Each row of a before or after table is a point. The points were changed in one or more steps. Then noise was added and the rows were shuffled. The steps act on how far a point lies along the listed directions, d1 being the first. Write out the steps. A step turns or swaps two directions, mirrors them in a line or flattens them onto one, adds a multiple of one to another, or multiplies one. Angles are multiples of 10 degrees, from the lower direction toward the higher: turns from -170 to 170, lines from 10 to 170 but not 90. Use the fewest steps. Two steps may share a direction if one is a turn and the other turns, adds or multiplies; they go together, in the order done. Otherwise the lowest direction goes first.
In the rows, zero is written as 100.

Directions:
(1): 58  81
(2): 119  58
Before (13 x 2)
148  87
115  102
99  27
131  104
125  122
107  110
94  98
156  131
127  48
71  33
105  120
113  115
131  86
After (13 x 2)
106  110
139  105
117  54
115  120
177  94
174  67
156  93
101  108
162  53
119  103
148  126
90  100
88  112
Steps: add -1 times d2 to d1

Directions:
(1): 142  80  62  126  117  57
(2): 61  54  131  104  132  71
(3): 116  121  151  145  74  78
(4): 131  72  121  49  65  80
(5): 133  59  117  121  111  153
Before (12 x 6)
81  69  109  61  105  110
48  153  67  89  105  55
112  112  89  86  70  131
98  81  85  47  87  147
68  173  125  145  110  150
161  91  102  107  82  90
92  122  154  133  80  76
101  124  116  82  90  28
64  142  142  78  84  105
70  133  73  173  153  54
51  84  164  151  108  131
92  20  90  68  147  96
After (12 x 6)
77  115  94  138  101  116
68  143  105  56  96  121
81  129  131  86  76  98
184  110  108  73  46  82
87  100  91  57  126  116
120  102  91  41  41  108
108  101  53  132  139  111
54  91  128  132  114  86
114  123  65  49  85  127
121  180  118  85  54  122
68  73  117  88  115  82
97  22  130  85  130  51
Steps: flatten d1 and d5 onto the line at 30 degrees; turn d2 and d4 by 120 degrees; turn d2 and d3 by 130 degrees

Directions:
(1): 107  103  163  118  131  71  113  94  93  173  87
(2): 119  139  123  145  123  139  78  58  70  63  71
(3): 78  67  98  178  66  97  125  79  97  100  144
(4): 50  109  61  86  155  116  103  79  56  125  135
(5): 142  106  110  94  85  77  34  103  67  106  161
(6): 90  20  102  96  131  83  54  69  110  85  74
Before (11 x 11)
53  130  56  46  110  120  115  141  105  124  148
136  159  112  81  99  129  121  111  112  94  26
88  92  113  70  85  90  112  135  78  163  152
122  171  116  44  150  107  55  106  40  102  150
113  105  145  34  91  56  97  168  142  136  56
117  140  132  87  130  102  123  114  100  137  57
48  39  73  87  107  122  119  109  136  104  98
73  134  60  98  83  111  104  104  69  104  128
139  87  133  74  111  74  22  79  108  66  45
72  58  68  13  161  103  49  94  68  87  84
65  78  57  71  121  51  13  84  68  79  155
After (11 x 11)
86  89  92  58  79  98  111  141  82  142  153
48  127  61  70  105  121  119  128  100  125  153
130  66  131  119  91  68  41  67  108  65  70
67  83  75  85  130  52  13  76  57  87  152
54  49  78  81  115  125  112  105  136  107  87
123  137  111  126  78  127  138  102  110  101  52
104  119  105  111  101  103  131  113  107  121  87
108  148  113  91  123  104  72  95  41  103  180
59  34  78  76  144  100  66  76  59  94  110
82  141  75  100  92  109  102  99  62  113  121
91  76  119  81  53  66  112  157  146  118  96
Steps: turn d1 and d2 by -20 degrees; multiply d1 by 0.4; multiply d3 by 0

Directions:
(1): 134  78  117  75  140  152  76  163  86  132  95  131  117  136
(2): 136  126  140  90  138  88  141  52  123  96  119  143  60  140
(3): 66  108  150  141  129  125  64  129  127  71  137  98  59  63
(4): 160  72  99  72  100  61  77  120  66  54  80  92  45  72
Before (11 x 14)
111  101  100  113  83  65  115  82  103  63  94  88  57  91
85  105  110  114  108  110  80  113  104  108  117  89  106  95
100  94  82  84  90  99  88  99  83  109  85  109  100  103
95  128  96  101  81  50  137  5  113  69  109  87  73  99
43  106  100  133  92  147  80  135  107  136  114  85  139  79
133  97  106  88  116  90  84  106  95  107  86  91  79  81
114  95  85  84  105  104  107  120  89  123  82  106  113  110
113  124  109  106  105  82  117  71  114  85  104  112  82  111
74  104  97  116  84  95  103  87  112  112  104  85  87  72
118  98  128  106  126  104  76  107  104  78  109  108  80  103
118  66  124  85  129  129  65  149  86  102  98  108  81  88
After (11 x 14)
65  100  68  105  75  136  98  126  92  154  89  87  165  100
121  98  136  113  124  113  103  122  112  82  104  117  60  118
86  110  86  108  84  75  120  80  103  105  92  92  98  85
140  98  98  80  108  93  98  90  87  95  88  109  105  126
91  92  110  105  108  128  89  121  104  131  101  105  93  90
79  109  100  105  93  98  97  77  103  99  107  110  88  101
118  96  83  69  95  89  141  57  94  129  81  114  118  135
126  116  111  91  119  89  113  75  111  120  95  102  85  101
127  98  106  101  112  97  79  122  96  75  93  102  76  91
103  102  88  93  102  102  93  112  90  123  99  93  125  114
108  86  151  104  140  122  40  139  101  54  129  98  47  70
Steps: turn d1 and d3 by -120 degrees; swap d2 and d4

Directions:
(1): 84  152  123  94  51  122  118  134  124  80  178  78  95  163  117  99  109  140  116  105  58  100  73  140
(2): 132  81  32  106  48  103  134  84  87  82  156  104  127  79  143  125  142  68  108  127  160  71  116  107
(3): 91  91  71  100  139  92  87  154  117  33  91  53  71  101  71  73  150  85  102  157  109  152  137  123
(4): 145  111  132  155  70  102  62  133  67  113  115  90  136  54  77  80  102  75  143  132  96  137  31  77
(5): 74  142  79  149  103  140  62  67  71  96  93  105  137  180  64  102  57  77  108  117  151  108  131  110
(6): 12  72  150  141  93  101  73  76  93  67  140  141  88  71  77  103  162  87  99  63  113  91  102  106
Before (12 x 24)
183  102  64  51  149  88  126  148  151  102  46  27  58  104  88  92  74  119  72  158  80  149  117  94
100  63  41  113  108  103  83  30  66  124  53  144  114  99  121  124  82  72  66  56  172  58  152  100
104  137  53  100  91  111  111  117  94  101  127  85  111  125  109  116  93  91  119  151  104  121  86  115
117  125  96  106  62  112  93  102  90  124  99  90  132  115  130  86  92  115  120  85  100  90  93  93
164  125  65  41  123  84  151  172  140  85  70  44  64  139  140  86  86  140  97  158  41  120  120  106
97  111  123  109  107  89  83  45  81  120  36  136  117  156  101  115  24  98  67  85  98  98  132  76
152  111  78  13  90  80  168  152  128  134  99  58  73  125  130  102  68  143  95  100  28  81  104  119
76  146  131  106  83  96  92  122  98  69  139  72  104  144  79  87  101  105  101  106  63  129  91  142
151  46  81  85  133  61  84  83  102  133  28  89  89  16  112  109  116  68  84  99  119  103  109  60
79  87  113  127  93  121  104  40  65  113  109  157  113  79  105  127  107  86  112  85  134  67  127  70
104  126  116  124  42  91  103  81  91  142  131  128  152  114  115  123  60  104  118  103  108  82  72  91
62  40  99  107  111  69  116  14  67  118  81  157  106  52  87  125  94  72  77  67  137  45  135  55
After (12 x 24)
95  91  144  31  129  69  127  142  120  134  69  80  55  100  86  87  77  143  87  65  3  93  93  104
87  118  122  111  80  111  79  100  89  123  86  103  119  114  109  82  91  116  119  68  88  97  93  87
122  101  127  76  174  89  97  149  151  97  38  42  35  105  57  79  82  134  69  123  49  164  105  93
82  98  110  118  84  127  118  43  74  113  125  149  116  95  117  129  109  93  112  89  130  63  129  81
77  63  93  97  82  74  136  40  79  113  123  140  106  78  115  132  103  86  83  79  124  38  122  71
119  129  79  101  88  88  105  109  84  76  118  70  119  129  92  101  93  85  95  123  96  116  113  132
118  74  123  92  113  79  72  100  112  122  63  83  78  44  102  95  124  91  92  91  84  111  93  77
52  80  90  114  104  109  75  46  83  111  78  146  93  124  110  120  90  102  66  34  132  64  135  121
45  127  110  119  128  108  77  107  91  96  102  106  89  119  68  106  94  95  111  116  85  129  88  108
99  107  144  66  168  81  106  164  139  82  37  73  39  121  92  68  97  141  93  124  9  138  115  94
120  119  100  97  90  91  104  51  89  118  60  128  121  168  124  122  24  105  72  97  102  90  136  85
74  117  134  133  62  93  87  72  88  142  114  146  138  108  98  117  57  102  113  86  103  89  71  87
Steps: multiply d1 by 0.4; mirror d2 and d6 in the line at 50 degrees; turn d4 and d5 by 10 degrees

Directions:
(1): 118  116  91  99  90  113  141  93  99  94  116  63  104  150  146  65  129  132  153  122  69  62  42  147  87  43  95  97  66  143  106  83  150  92  130  164  164  90  92  171  102  105  146  59  80  110  86  93
(2): 78  122  96  134  107  129  170  100  89  90  87  99  36  152  98  58  83  119  105  118  105  169  80  111  103  131  106  138  148  104  114  56  133  47  85  50  83  115  121  72  26  75  101  46  133  139  138  106
(3): 132  117  73  88  27  147  103  80  96  146  87  116  87  58  86  119  107  90  131  53  171  111  45  87  125  94  162  108  137  124  96  74  110  50  77  80  161  90  144  95  147  100  104  122  116  56  79  48
(4): 99  89  85  70  58  87  112  125  78  96  99  106  112  31  99  64  119  73  21  176  150  123  137  114  84  87  50  147  75  118  54  37  92  54  115  124  123  127  45  115  116  85  96  62  124  72  102  108
(5): 81  101  83  143  101  104  108  184  92  107  143  95  159  150  75  142  63  104  34  99  129  115  116  105  61  119  146  52  153  117  116  115  60  113  84  89  162  98  77  139  106  76  159  69  113  122  75  95
(6): 136  133  68  106  92  94  115  95  83  102  85  95  130  86  114  123  65  114  61  73  158  95  100  87  30  111  122  146  54  104  170  128  97  81  156  156  102  118  147  52  73  143  56  68  41  145  109  108
Before (9 x 48)
109  119  85  95  100  106  116  83  92  90  101  105  97  94  119  94  100  95  99  102  121  105  89  92  89  102  101  126  85  104  119  103  107  87  126  119  95  110  116  86  98  118  92  83  73  114  116  103
103  83  107  101  98  98  81  106  105  107  104  99  111  99  99  114  106  88  112  97  76  79  103  104  119  94  115  72  113  102  90  107  85  125  91  90  113  83  86  116  121  86  122  117  120  87  90  93
93  85  108  96  84  103  80  100  98  113  107  109  113  85  80  99  108  88  102  100  93  91  105  96  122  93  108  75  110  102  90  97  79  124  84  79  108  87  86  120  136  89  121  116  110  84  95  87
96  111  102  124  128  102  120  107  115  95  123  84  123  195  112  103  94  129  133  84  57  72  76  121  74  95  114  59  103  110  128  131  105  129  108  125  123  91  117  131  80  104  144  78  72  140  83  104
107  106  101  108  90  97  99  80  111  114  102  106  104  102  100  99  96  102  123  79  95  107  82  91  103  103  110  97  110  95  112  112  105  90  93  91  103  88  115  99  109  110  108  109  104  104  90  98
80  73  120  105  109  94  82  132  110  100  126  102  93  102  79  103  110  83  105  108  71  91  115  107  121  96  88  66  129  98  64  94  85  123  65  71  97  97  73  137  122  89  136  122  125  86  91  102
102  85  120  93  104  109  86  90  112  101  109  100  87  107  107  85  124  98  136  107  52  66  81  116  137  72  83  79  104  101  62  87  119  124  86  97  108  80  80  120  118  87  126  122  123  62  87  89
87  97  106  124  103  120  115  119  108  102  106  91  82  142  96  100  91  105  126  114  83  116  74  117  122  90  120  76  136  117  90  87  119  103  66  74  116  103  100  133  92  82  137  93  123  100  93  95
109  96  122  101  130  92  80  83  113  94  94  102  110  104  98  114  97  108  116  80  78  73  112  97  97  100  103  82  72  82  122  123  103  120  117  115  64  90  126  85  93  120  79  119  71  107  111  111
After (9 x 48)
88  105  100  112  92  114  138  94  87  97  98  100  75  123  94  59  102  107  101  128  90  125  92  113  111  102  95  113  113  110  106  68  112  86  97  75  96  100  97  104  77  81  116  66  116  120  125  102
103  103  98  114  90  90  107  102  106  109  114  101  120  112  101  95  95  104  103  100  96  108  91  103  90  97  103  95  106  104  110  109  101  92  98  105  123  90  95  122  109  102  124  87  106  108  86  105
85  106  98  125  103  109  151  118  87  89  101  100  52  113  89  69  88  100  85  121  112  144  102  114  89  123  86  140  128  106  106  58  114  56  91  68  79  125  110  86  47  94  99  57  122  133  131  112
99  121  96  134  97  138  144  103  95  104  93  108  57  142  91  87  79  116  106  90  111  132  68  107  105  121  124  122  148  101  113  71  126  70  85  61  104  100  131  65  52  85  108  69  129  112  116  88
97  99  97  117  93  109  130  110  91  98  95  97  79  117  101  80  94  99  92  123  96  126  97  111  104  111  111  113  125  110  101  71  107  81  95  74  108  102  94  96  74  75  115  67  135  113  118  101
112  117  77  116  77  120  128  118  85  106  89  97  98  99  99  103  70  101  69  114  150  131  86  108  76  102  124  131  103  124  120  80  114  64  103  106  119  127  120  89  76  105  95  63  94  118  104  99
107  98  98  84  101  100  73  87  108  100  114  110  118  82  110  119  112  82  115  85  102  73  97  86  113  90  107  82  89  99  95  126  87  126  107  114  102  93  102  112  145  115  110  128  77  81  92  91
84  83  122  119  124  98  81  127  111  103  117  108  121  118  71  125  91  96  86  91  89  96  126  100  110  112  119  50  125  89  98  108  81  116  81  78  95  86  99  113  108  87  117  115  111  96  101  103
101  95  78  97  55  111  92  132  96  129  109  129  135  79  62  125  88  75  42  96  169  123  118  88  83  123  124  89  138  109  84  84  56  76  78  81  145  110  100  97  131  87  116  99  118  77  73  80
Steps: mirror d1 and d3 in the line at 50 degrees; turn d2 and d6 by 110 degrees; multiply d2 by 1.3; turn d4 and d5 by -90 degrees
